Each point is reached from the start by the listed moves, each made once or not at all, plus a little noise. Is the number of moves made odd or even? Then give how often each move was made.

Moves:
(1): [ 40 -43]
(2): [24 59]
Start: [-4  0]
Points:
[19 58] -> odd (0, 1)
[59 18] -> even (1, 1)

Moves:
(1): [ 26  31  14   0 -12]
(2): [-56  29 -11 -45  23]
(3): [-23 -37  43  18   2]
Start: [-14   2  11  -4  16]
Points:
[-70  29  -2 -49  42] -> odd (0, 1, 0)
[-95 -10  45 -34  38] -> even (0, 1, 1)
[-9 -7 67 14  6] -> even (1, 0, 1)

Moves:
(1): [ 31  22   7 -13  -9 -15 -19  -1]
(2): [-36  51 -21   4 -28  -2  -7   4]
(3): [-20   8  62  10   6   8  -7   7]
(4): [ 12 -24  -4  52   1 -18 -22  23]
(5): [  4  20 -18   2  50   2  -2  19]
(6): [ 26   2 -12  32  -7  58  -6  -8]
Start: [-35  -2   1 -11  -9 -14   5  51]
Points:
[  2  30  59  19 -20  39 -27  49] -> odd (1, 0, 1, 0, 0, 1)
[-34  82  36  23 -48  34 -33  54] -> even (1, 1, 1, 0, 0, 1)
[ 33  -3  -6  60 -23  12 -40  64] -> odd (1, 0, 0, 1, 0, 1)
[-12  95 -43  13  -2  28 -26  66] -> even (1, 1, 0, 0, 1, 1)

Moves:
(1): [ 10   9  -5 -26   3 -11  -4  19   2]
(2): [-11  24   3   7  19   3  -5 -10  29]
(3): [ -5  -9  37 -21  11   5 -18   9 -12]
(4): [ 30  -8   5   1   9  -1  -3 -11  -4]
(5): [  2 -23   4 -40  16  15  22   7   1]
(6): [ 28 -16   8   8  -5  42  -8  34   2]
(7): [ 23  -7   5 -22 -24  23  -3  -4   4]
(8): [  3  -5   7  22  -3 -21  11   0  12]
(9): [ -8 -16  -9  -9   2  -5 -19   0   8]
Start: [  5  13  23  22  19   7  -6 -24  -8]
Points:
[ 47 -26  34 -10  60  64 -20  -4  26] -> odd (0, 1, 0, 1, 1, 1, 0, 0, 1)
[ 57 -48  63 -90  23  76 -38  41  -2] -> even (1, 0, 1, 0, 1, 1, 1, 0, 1)
[ 84 -29  41 -35  34  53 -15  15  44] -> even (1, 1, 0, 1, 1, 1, 1, 1, 1)
[ 85   2  84  -8  28  47 -37  13  25] -> odd (1, 1, 1, 1, 0, 1, 1, 1, 0)
[ 33 -22  18 -77  11  31 -11  -2   5] -> even (1, 0, 0, 0, 1, 0, 1, 0, 1)
[ 95 -43  77 -79  27  81 -21  30 -18] -> even (1, 0, 1, 1, 1, 1, 1, 0, 0)
[ 83 -32  85  10   7  53 -28   4  -8] -> odd (0, 0, 1, 1, 0, 1, 1, 1, 0)

Moves:
(1): [ 10  -9  -6 -15  -2   4 -16 -44 -16   8  70  19  22  23 -21]
(2): [ -1   6 -37  14  26  17   1 -24  31  -6  -4  22  28  29  -6]
(3): [-30   9  17  29   2  23   0 -29 -29  29   8  -5  -1  -1  -5]
(4): [  8  -8  -1  -6   8 -45 -23 -35   6   4  22   6 -46   2  36]
(5): [-12 -25 -21 -15   5 -23   4  -3  -6   8  -7  -6  -5 -25  11]
(6): [ 46   3  29  30 -37  -3  -7   1  -4  18  -9   4  12  18   3]
(7): [ 14 -23  10 -10   0   6  37 -22   2  13   0 -14  11 -22  -1]
(8): [ 17  -6   6 -36   8   3  -4  11 -14   8   0  -5   3  18   8]
(9): [-17  17  15  -8  31  16 -29  30 -18  20  11   0  -6 -13  28]
(10): [ -5  -2  24  -4 -27 -15  12   1  15  27  -4  20  -4  15  24]
(11): [ -2  15  10  27  -7 -31   2   6   6 -22  19  -8   3   1   7]
(12): [ 10 -34  43   8   9  -2   2  30 -34 -51  30   2  15 -15  14]
Start: [-24  -4 -37 -21  34   2   1   6  -4 -20  -3  11   2 -30  13]
Points:
[-66  -9 -52  14  31 -21   8 -86   2  24  80  56  46  12  21] -> even (1, 1, 1, 0, 1, 0, 0, 0, 0, 1, 1, 0)
[-81   7 -37   5  62  -6 -24 -58 -20  44  95  58  40   0  49] -> odd (1, 1, 1, 0, 1, 0, 0, 0, 1, 1, 1, 0)
[-17 -24 -34  18   3   7  -4 -93 -12  63  51  65  52  30  18] -> even (1, 1, 1, 0, 1, 1, 0, 0, 0, 1, 0, 0)
